Rows are points. The window is the flat piece filled in between its corners: a triangle in 3 columns, a solid with four corners in 4, and so on. A path goes straight from each point to the next, and from the last back to the first. After which points does the path pass through the window?
In the rows, zero is written as 128.

Window:
[[102  85 145]
 [117 170 148]
 [143 161 152]]
Path:
(1): [108 170 115]
(2): [109 119 127]
(3): [104  82 182]
(4): [116 161 176]
(5): [118 161 107]
(6): [138 145 117]
(7): [132 158 178]
(8): [123 157 175]
Through the window after points: 2, 4, 6, 8

Window (4 x 4):
[[ 75 111 123 192]
 [163 146  94  75]
 [126 157 130 113]
 [158 127 133  98]]
Path:
(1): [141 107 113  82]
(2): [167 161 149 128]
(3): [156 142 138 153]
(4): [108 154 119  66]
(5): [ 99 116 129 139]
(6): [124 141 142 153]
(7): [192 169 102 103]
(8): [104 129 152  70]
(9): [119 148 118  62]
(10): [173 126 120 114]
(11): [143 127 100 157]
(12): [107 113 122  87]
Through the window after points: 1, 3, 9

Window, 6 rows:
[[ 78 159 171 156 183 118]
 [180 159 150 125 123  96]
 [122 147  73 112 119 125]
 [ 95 108 138 150 117  85]
 [ 79 136 148 108 162 145]
 [167  71 123 187 104  84]]
Path:
(1): [118 107 117 130 145  74]
(2): [121 129 130 163  87 131]
(3): [113 135  97 133 114 143]
(4): [111 148 109  97 154 104]
(5): [107  95 141 142 175  60]
(6): [112 118 130 152  99 113]
(7): [ 94 132 166 127 120 170]
(8): [ 89 136 126 108 182 107]
Through the window after points: 1, 3, 5, 7

Window, 9 rows:
[[116 158  98 161 100 164  90 106 120]
 [121 164 171 143 160 167 125 109 125]
 [194 168 127 155 138 168 118 120 178]
 [125 164 138 104  92 121  92 102 119]
 [136 127 142 131  67 178 115 125 131]
 [109 122 139 157  90 101 139 134 146]
 [ 68  73 135  99  93  65  83 188  22]
 [111 109 121 101 155 147 122 108 132]
 [123  66 135 117 140  98 149 100  33]]
Path:
(1): [112 151 114 131 112 153 138 134 130]
(2): [104 183 149 106 123 171 164 137 131]
(3): [138 116 128 158  75 127  78 118 144]
(4): [105  86 148 107 151 124  58 112 160]
(5): [120 146 131 144 117 114 145 137  92]
(6): [126 167 116 129  97 167 145 117 121]
(7): [139 116 162 143 142 145 108  93 133]
(8): [135 113 168 190 109 142  80 108 127]
(9): [118 161 123  71 103 181 163 132 116]
(10): [120 162 138  95  95 139 120 118 121]
(11): [132 133 136 149 101 115  70  96 114]
(12): [160 128 145 142 106 157  99 105 156]
(13): [132 169 101 122 157 140 149 145 107]
(14): [123 151 124 123 109 148 133 130 134]
(15): [169 139 150 178 103 144  33 106 149]
(16): [130 140 151 147 109 138  59 116 119]
Through the window after points: 8, 10, 12

Window (11 x 11):
[[138 174 154 160 172 160  99 150 124 177  61]
 [ 79 178 141 105 134 134 143 139  50 169 110]
 [113 156  80 152 156 207 166 124 153 101  80]
 [139 116  92  68  93 157 105 139 131 136 146]
 [127 145  85 118 103 108  93 151 117 197 115]
 [159 133 146 136  95 145 155 124 144 176 137]
 [168 151 137 126 105 148 124  69 153 149  73]
 [119 131 130 142 157 133 122 151 186 177  62]
 [101 133 125 165 124 105 166  79  91  93 144]
 [ 86 143  82 146 175  97 125  87 122 162 154]
 [ 47 172 110 124 110 159 102 103  97 118 128]]
Path:
(1): [112  92  87 119  93 197 142 102 126 139 103]
(2): [126 155 100 111 134 155 126 137 137 128 120]
(3): [142 185 116 108 113 118 135 114 141 146  96]
(4): [132 121 123 120 117 161 115 112 126 153 112]
(5): [ 99  90 142 131 155 154 118 112 108 200  79]
(6): [139 185 110 131 130 136 114 149 158 153 100]
(7): [115 216 126 106 143 121 110 118 127 133 100]
(8): [112 108 108 152 123 150 126  89 126 162 116]
(9): [ 97  95 113 135 119 166 124  83  95 164  77]
(10): [102 190 124 138 140 112 131 147 150 123 135]
(11): [147 195 146 124 159 114 117 143 137 138 117]
(12): [106 135 122 153 129 154 135 103 125 158  81]
Through the window after points: 1, 3, 7, 9

Window, 12 rows:
[[151 149 135  93 164 144  99 156 142 148  73 139]
 [138 101 193  96 160  98 126 169 122 116  75 176]
 [156 183 117 163 132 142 158 113  91 157 167 169]
 [133 166 152 161 144 152 124  35  82 156 191 133]
 [174 165 170 153 121 165 111 114 105 135 202 134]
 [102 151 172 185 157 133 153 114 120 156 205  97]
 [162  68 148  94 152 132 157 149 144 134 103 135]
 [117 165 160 177 114 179 146  82 141 128 168 152]
 [120  94 153 101 171 173 131 176  92 120  98 152]
 [116  98 124  97 116 118  97 162 120 134 111 157]
 [154 109 138 156 144 128 116 145 105 103  87 125]
 [136  82 135 111 203 121 111 167 150  94 118 170]]
Path:
(1): [128 136 148 129 147 142 127 134 122 105 135 115]
(2): [142 106 150 156 151 149 128 124 137 151 120 216]
(3): [138 114 144 143 156 136 126 145 120 143 112 158]
(4): [115 114 159  49 155 147 144 114 107  96 139 102]
(5): [139 151 153  81 149 150 125 112 138 117 133 112]
(6): [148 135 130 189 159 137  99 140  98 183  97 184]
(7): [118 118 146 146 127 152 101 142 113 164 129 162]
(8): [166 159 151 125 176 128 142 116 120  83 137 128]
(9): [116 128  97  92 108  71 158 116 127  97 124 113]
(10): [162 136 167 179 164 180 107 129  91 151 132 161]
(11): [202 100 111 157 173 182  96 142 104 180 131 162]
(12): [122 157 173 121 142 125 151 131 118 112 132 143]
(13): [145 145 140 110 163 137 131 148 139 120 132 126]
(14): [123  66 162 156 114 142 116 162  88 161  83 211]
(15): [146 117 155 146 142 167 112 124 105 174 165 147]
(16): [139 168 135 135 140 135 143 108 128  96 143 126]
Through the window after points: 1, 5, 9

Window:
[[143  78 157 145  93 151 154 118 188 152 159 163 125 139]
 [142  70 108  69 108 148  60 118 115 118 159 110 144 108]
 [120  57 161 131  98 133 117 149 127 136 127 185  92 178]
 [150 116 132 111  72 110  91 102  99 166 143 128 149 146]
 [154  92 116  82  90 127 155 171 141 126 126 149 139 183]
 [131  98 184 116  63 141 154 141 121  90 114 168 147 137]
 [149  86 136 139 105 139  87 171 102 145 155 133 190 130]
 [ 99 170 152 139 189 112 158 137 107 167 119 134 146  90]
 [ 99 169  95 185 176 108 173 118  79 127 179 113 124  99]
 [ 95  93 110 131  92 139  77 130 142 135 133  69 147 148]
 [135 156 147 174 217 124 156  92  90 130 151  80 143 137]
 [155  67 180 116  60 155 151 173 138 152 146 123  76 148]
 [ 85 199 132 150 193 176 177 114  70 152 169 128 149 138]
 [166  91  94 144  96 170  80 119 119 143  99 117 132 116]]
Path:
(1): [103  83 164 140 134 138 155 132 117 182 135 102 147 116]
(2): [151 135 116 118 110 147 103 126 140 106 143 145 130 158]
(3): [151 125 145 117  87 149  90 133 137 128 129 144 137 141]
(4): [119  93 134 127 122 111 170 135  89 155 145 121 146 137]
(5): [119  87 122 123 108 134 119 119 118 148 121 108 146 138]
(6): [113 161 156 142 131 132  90 162 136 124 174 137 116 133]
(7): [131 143 132 146 150 133  99 160 131  91 192  97 100 149]
(8): [124 136 131 158 169 124 163  97  88 151 136 112 151 120]
Through the window after points: 3, 5, 7
